Every row gives one point. Before rounding, the points of a table are all equally far from one centre. They may lie mostly on one side of it. Write the centre, to within rounding.
In the rows, 128 means zero.

Points (9 x 2)
[[149 110]
 [191 130]
 [141 115]
 [175 110]
 [188 153]
 [155 108]
 [141 115]
 [142 114]
 [149 110]]
Centre: [161 138]

Points (11 x 4)
[[168 169 153 117]
 [149 183 147 135]
 [153 170 154 144]
 [164 161 139 152]
 [150 162 166 135]
 [ 93 141 148 128]
 [141 182 146 142]
 [161 146 167 128]
 [146 184 147 132]
 [168 166 150 134]
 [133 180 160 123]]
Centre: [135 144 128 119]

Points (15 x 8)
[[119 120 173 169 152  72 134  96]
 [136 140 169 160 173  92 122  90]
 [122 159 109 157 132  95 152  90]
 [127 139  97 150 157 112 162  91]
 [137 139 136 140 156 110 174 119]
 [124 131 145 149 154 120 133  60]
 [132 130 150 163 160 132 124 102]
 [119 136 159 140 145  82 159  68]
 [142 134 138 177 171  70 137  91]
 [131 174 141 119 157  98 145 119]
 [121 158 143 148 162  97 163 115]
 [165 142 154 121 146  94 156 114]
 [107 147 102 145 194  92 127  88]
 [144 147 158 165 171  99 118 100]
 [144 154 148 133 162  75 155  77]]
Centre: [124 118 126 127 149  85 122 105]

Points (17 x 11)
[[121 128 141 143 127  92 123 124  78 146 161]
 [104 171  92 176 123 144  98 104  92 145 172]
 [132 125 117 172 110 143 116  81 132 160 168]
 [ 98 127 105 167 126  91 129 143  87 133 195]
 [103 134  85 201 154 114 104 138 126 163 134]
 [134 146  89 167 145 108 126 135 129 170 199]
 [143 133  91 175 140 132 115 100  99 144 191]
 [149 131 116 129 102  93 125 136 101 126 139]
 [133 152  77 172 164 121  89 131 125 133 171]
 [116 150 146 145 166 126 130 150  97 130 162]
 [126 118 122 173 119 117 126 119 109 153 201]
 [ 99 162 108 149  96 131 143 119  74 125 174]
 [120 117  81 162 148  88 112 152 100 143 184]
 [147 170 111 154 147 135  95 101 125 146 165]
 [136 115  96 173 113  82 119 132 108 141 178]
 [114 117  54 132 136 133 136 122  70 150 166]
 [106 112  77 185 144 119 120 172 121 131 148]]
Centre: [101 136  96 144 135 121 133 118 124 139 149]

Points (18 x 14)
[[ 93 117  92 122 148 111 135 148 180 197 119 150 133  89]
 [ 94 106 106 188 118 116 116 128 139 153 126 142 154  95]
 [ 98  99 127 146  96 107 132 159 156 158 143 115 146  77]
 [ 94 116 139 137 134 120 127 143 179 169 160 160 166 104]
 [109 124 140 144 148 102 103 166 153 189 137 152 122  82]
 [ 77  92 135 149 139 138 113 148 150 195 145 154 169 106]
 [110 137 162 139 101 112 115 142 161 167 134 150 161 125]
 [122 106 132 157  96 101  91 176 126 171 140 127 162  97]
 [ 62  98 126 120 136 114  95 185 156 167 145 150 126  98]
 [127 110 140 150 130 143 129 147 160 150 158 120 160  97]
 [111  92 139 130 145 107 121 154 148 132 118 164 194  92]
 [125  98  88 136 113 114 140 173 127 167 136 171 196  89]
 [108  78 135 143 136 128 122 161 166 152 127 121 158 102]
 [108  96 105 108 144 114 107 183 132 194 140 157 161  54]
 [ 71  96 141 135 111  93 127 153 117 173 145 124 149 159]
 [113 114 120 147 103 100  96 175 142 199 155 151 158  97]
 [ 98  93 128 146 127 118 126 180 153 170 172 136 162  96]
 [ 89  83 120 136 138 129 114 164 145 157 126 186 138 139]]
Centre: [ 99 128 106 109 134 118 118 143 112 158 132 137 152 109]

Points (26 x 20)
[[142 103 108 114 137 159 140 127 120 112 191  77 137 139 106 177 133 151
  133 135]
 [166  91 132 125 136  73 119 121 125 149 211  80 119 119 107 134 123 149
  143 158]
 [163  85 153  82 118  90 113 137 127 123 192  71 107 112 121 147 127 153
  139 177]
 [156 128 127 115 135 125 114 125 137 129 211  74 121 136  76 147 106 133
  147 143]
 [169 107  96  94 117 139 122 116 111 127 177 113 124 102  97 177 113 170
  132 152]
 [137 106 111  92 119 117 147 114 130 101 202  82 121 125  90 167 134 136
  117 161]
 [184  86 129 116 131 137 100 127 120 134 173  68 112 166 104 149 136 138
  106 174]
 [147 107 102 115 126 114  89 131 106 166 182 108 130 123  87 173 126 158
  144 121]
 [127 104 133 109 149 118 128 151 118 143 193  90 127 110  91 180 101 133
  109 151]
 [161 124 117 126 163 120 134 113 152 128 165  76 132  92  98 168 120 142
  104 144]
 [145  97 119  96 128 127  91 120 136 142 198  76 113 124  83 144 116 121
  153 163]
 [161  88 134 109 121 122 112 154 103 110 208  84 123 132 110 167 133 180
  161 168]
 [175 117 106  98 153 134 129 114 130 121 153  68 120 114  84 149 135 160
  119 165]
 [166 118 119  98 124 131  95 137 107  97 181  89 100 126  69 173 143 170
  140 161]
 [136  96 100  83 137 119 113 150 128 109 174  91 107 124  91 169 128 196
  142 160]
 [142 114 119  75 121 151  91 127 130 112 178  65 142 128 102 139 125 153
  144 152]
 [132  95 110  86 122 125 121 148 112 115 205  79 128 142  94 158 152 145
  130 176]
 [155  89 120 109 141 158 101 116 140 131 199  81 115 148 107 153 120 149
  161 149]
 [156 107 127 109 102 131 116 148 128 101 176  57 117 136  93 168 104 121
  140 188]
 [154 109 109  79 148 129  96 134 132 141 191  95 102 129 115 164 121 157
  108 144]
 [127 139 120  97 144 125 118 114 142  94 176  73 152 122 117 159 136 140
  113 190]
 [171  90 114 104 139 137 110 110  98  97 177  77 124  91 107 139 119 149
  142 149]
 [161  98 119 106 121 129  95 157 142  92 178  57 118 105  93 177 151 141
  127 143]
 [192 132 109 109 138 100 112 149 131 105 189  79 129 159 105 171 121 152
  129 156]
 [146 121 124 113 166 123 136 148 129 126 190  74 124 156 126 167 112 123
  117 164]
 [152  92 121 102 146 117  84  97 114 125 160  69 127 129 111 174 127 157
  105 145]]
Centre: [142 108 133 135 122 113 110 141 136 113 152 119 124 128 114 140 134 144
 133 156]

Points (27 x 24)
[[123 140  79 115  88  94  63 144 130 170 147 139 126 144 118 133 115 152
  106 106 164 164  84 128]
 [113 114 152 152 170 113 107 144 130 129 178 101 134 175 122 143 107 127
  117 133 136 148 143  84]
 [121 140 114 119 138 120  72 134  87 162 189 151 137 142 102 160 115 134
  116  97 126 166  83  92]
 [122 146 144  97 138 133  87 144  83 166 227 103 104 146 104 158  95 147
  108 123 138 135 103 128]
 [117 147 122 127 137 137  72  88 125 137 187 142 123 154  87 191 137 143
  114  90 125 170  98 107]
 [116 150 132 105 156 125  90 155 148 180 201 121 125 132  86 153 108 154
  134 136 163 145 117 103]
 [ 96 176 144  88 133 126  75 145 136 149 189  92 131 134  75 114 132 141
  101  91 131 132  88 124]
 [113 142 124  79 147 134  72 132 107 196 164 135  95 142 101 139 129 138
   64  87 137 149  94 114]
 [119 124 106 119 116 149  75 116 105 169 170 111  99 134  87 141 116 131
  141  82 136 156  77  92]
 [100 157 130 139 144 100  91 128 114 160 206 135 103 136  79 107 110 123
  152 115 130 138  94 110]
 [141 159  95 130 153  91 113 153 136 144 182 127 118 143  90 157 103 137
  135 115 142 135  71 110]
 [157 142  96  96 142 143  71 130 111 103 198 117  89 149 148 159 108 150
  116  90 157 147 107 172]
 [112 148  95  89 143 128  67 143 123 196 184 111 116 131  90 155 127  96
  110  98 147 142  89 114]
 [113 160 122 126 149  92  77 159  74 175 189 117 149 129 111 130 101 133
  152  79 156 101 107 116]
 [131 148  82  89 124 136  68 117 132 135 186 126  91 169  98 165  77 146
   83 138 146 143 124 141]
 [112 149 116 141 133 158  90 136 123 131 167 109 145 155 106 157 102 125
  121 110 141 125  77  82]
 [125 128 112 124 127 110  95 141  89 168 178 122 147 133 107 149 114 126
   92 127 155 160 114  77]
 [104 129 144  84 163 130  82 116 117 165 197 118 111 120  75 124 118 170
  135  99 139 150  77 126]
 [ 94 152 131  79 145 114  63 164 113 159 177 145 136 146 112 141  79 100
  118 101 139 137  91 100]
 [125 147 144 111 153 144  87 137 146 170 178  92 164 146 112 153 128 101
  115 119 125 151 105 105]
 [115 174 129  86 128 112  92 103 140 150 184 157 104 139  87 149 141 154
  135  90 160 164 109  92]
 [ 76 172 125 103 147 113  93 133  99 171 200 122 126 142 130 134 142 145
  100  82 149 178  97 116]
 [110 128 100 119 165 114  80 144 114 179 190 156 119 118 104 122  83 164
  124  73 112 139  91 138]
 [115 150 103 101 140 156 106 130 102 148 179 143 125 144 110 134 113 130
  113 132 128 120  61 156]
 [112 156 127  72 113 122 104 136 126 163 200 146 104 130 101 151 118 125
   82 135 137 112  90 122]
 [127 172 101 106 148 139  70 125 117 153 176 145 122 133 104 134 127 151
  101 118 137 145  75  89]
 [109 184 117  93 138 118 104 132 105 157 186 140 122 136  79 173 140 146
  125 117 109 132  85 131]]
Centre: [108 133 124 110 139 105  84 115 124 142 155 115 113 142 126 146 115 139
 120  97 141 121 130 137]
